Each row of a before or after table is a point. One or more steps were done to the points. Then noise was added and the rows were shuffled. The steps act on how far a point lies along the listed directions, d1 being the first. Write out the steps. A step turns or swaps two directions, mirrors them in a line or flattens them onto one, adds a multiple of one to another, or multiplies one. Angles are multiples of 10 degrees, from the lower direction toward the higher: turns from -170 to 170, lines from 10 to 170 but not 90. Use the fewest steps. Two steps may share a direction if one is a turn and the other turns, adds or multiplies; they go together, in the order done. Otherwise the lowest direction goes first.
In the rows, zero is written as 128.

Directions:
(1): [170 164]
(2): [164  86]
Before:
[[ 82 143]
 [167 168]
 [204 154]
 [ 78  95]
 [201 139]
 [207 113]
 [ 35 118]
 [102 142]
 [165 148]
 [ 99 111]
 [139 113]
 [121 136]
 [ 85 134]
 [ 76 126]]
After (14 x 2):
[[ 55  86]
 [171 149]
 [190 161]
 [194 167]
 [ 89 104]
 [164 148]
 [180 156]
 [103 113]
 [126 128]
 [ 75  97]
 [131 131]
 [112 121]
 [ 96 108]
 [ 98 109]]
Steps: flatten d1 and d2 onto the line at 10 degrees

Directions:
(1): [ 81 165 127 159  60 128]
(2): [103 114 113 195 168  81]
(3): [145  74 163 176 108 175]
(4): [ 59  84 100 100 140 157]
(5): [148  75 102 111  78  76]
Before, 13 rows:
[[158 222 126 108 130 121]
 [128 214 135 144  98 123]
 [194  99 139 136 203  96]
 [125 172  91 100 111 108]
 [ 69 156 136 136  98 132]
 [141 136 141 174  90  98]
 [ 28  77  70  77 162 135]
 [ 93  99 108 139 165  97]
 [165 198 129  70  26 127]
 [135 166 127 130  92  88]
 [150 106 156 208  86 107]
 [129 170 136 116  90  77]
 [ 96 148  68 144 105  89]]
After, 13 rows:
[[111 202 127 137 101 130]
 [ 99 103 111 140 163  96]
 [ 33  81  72  77 161 133]
 [195 102 140 136 202  97]
 [145 173 130 134  90  83]
 [141 209 119 100 133 128]
 [181 209 134  76  23 120]
 [165 116 161 213  83 101]
 [151 143 147 178  87  93]
 [111 158  73 150 102  81]
 [ 59 150 132 132 100 136]
 [142 179 141 121  87  71]
 [129 176  91 102 111 106]]
Steps: add -0.7 times d5 to d4

Directions:
(1): [132  85 164 130  46 160 119 142  86  64 134]
(2): [132 149 114  61  93 140 156  47  83 162 130]
(3): [162 140  88 127  69 169  82 125 204 154 146]
(4): [204 153 164 167 123 106  83 133  73 176 133]
(5): [155  31  89 145 120 100 140 111 129 158  75]
Before, 11 rows:
[[105 121 109 139 138 114 124 162 158 123 131]
 [149 112 124 148 120 124 122 127 106 131 130]
 [ 90 249 210  81 146 136 151  82  33 114 182]
 [128 144 142 124 135 132 114 143 133 116 142]
 [135 119 146 119 132 115 147 125 105 122 112]
 [124 148 113 111 150 126 143 142 144 141 129]
 [127 151 119 121 111 167 134 137 177 119 137]
 [122 110 144 151  90 129 121 135 116 118 130]
 [152 134 107 137 148 124 127 116 158 157 119]
 [136  95 103 130 127 134 151  79 128 144 107]
 [111 107 128 103 157 112 150 119  99 100 108]]
After (11 x 11):
[[155 106 135 146  96 146 117 136 136 110 125]
 [124 157 123 119 115 166 135 137 174 116 140]
 [114 102 124 103 157 111 150 116 102 104 105]
 [150 124 114 145 136 119 123 121 115 148 128]
 [137 120 139 118 140 111 149 120 111 132 109]
 [125 123 134 118 111 142 137 157 125 103 132]
 [ 87 226 220  86 142 131 158  85  13 100 173]
 [119 143 117 142 142 109 130 115 140 167 126]
 [105 116 114 140 128 119 122 167 153 114 132]
 [139  86 110 133 105 143 144  86 125 130 111]
 [127 147 141 122 143 128 116 141 134 121 141]]
Steps: mirror d1 and d2 in the line at 80 degrees; turn d3 and d5 by -10 degrees

Directions:
(1): [109 145 108  62  97  87 149 121 146 126 187  75 116 159  45  68 157 145]
(2): [140  91 214 160 132 115 103 183 156 161 133  75  99 210 117 145  90 127]
(3): [ 95 178 148 162 120  77  72 118 195  86 182 161  72  88 125 162 131 102]
Before, 10 rows:
[[140 102 140 224 152 160 107 119 100 128  91 193 136 106 196 192  93 109]
 [186  70 109 144 145 198 165 117  62 166   7 125 196 143 192 134  96 144]
 [168  82 141 110 128 160 159 147  94 155  89 104 153 169 131 119 102 156]
 [122 149 154 160 132  85  91 144 181 121 166 117  77 155 100 163 108 100]
 [116 164  95 131 101 108 124 120 162 123 161 163  85 119  89 119 139 146]
 [163  78 135 139 161 166 149 112  95 142  86 152 184 119 173 132 108 141]
 [132 130 149 122 114 133 145 147 140 145 134  94 120 159 118 113 131 130]
 [101 187 132 141 130 124  94  96 139  95 141 144 106  91 132 157 113 113]
 [119 139 152 131 116 109 115 137 134 135 131 118 105 143 141 136 109 118]
 [153  76  89 154 155 210 149 114  50 145  29 191 195  90 243 156  89 140]]
After, 10 rows:
[[139 123 137 140 105 121 133 158 151 162 138 114  89 184  81 118 113 156]
 [125 174  67 172 130 133  96  61 146  75  87 214 130  13 190 178 134 103]
 [161  95 116 116 142 158 167 148  91 167  93  79 152 193 102 117 113 132]
 [126 130 185 142 138 146 111 144 121 141 111  83 118 173 125 150  83 124]
 [127 145 105 101 114 145 162 122 119 132 129 115 136 121 122 101 151 133]
 [132 127 131 155 155 125 109  90 139 102 131 194 147  65 176 152 122 122]
 [131 156  77  99 124 134 140  90 123  94 128 180 143  61 138 125 134 137]
 [108 142 121 198 143 133  63 104 146  88 108 239 111  37 237 206  91 104]
 [137 120 127 107 120 133 145 127  98 147 105 119 133 147 148 117 115 129]
 [144  89 142 225 152 165 114 120  92 133  83 187 143 115 191 189  95 114]]
Steps: turn d2 and d3 by -120 degrees
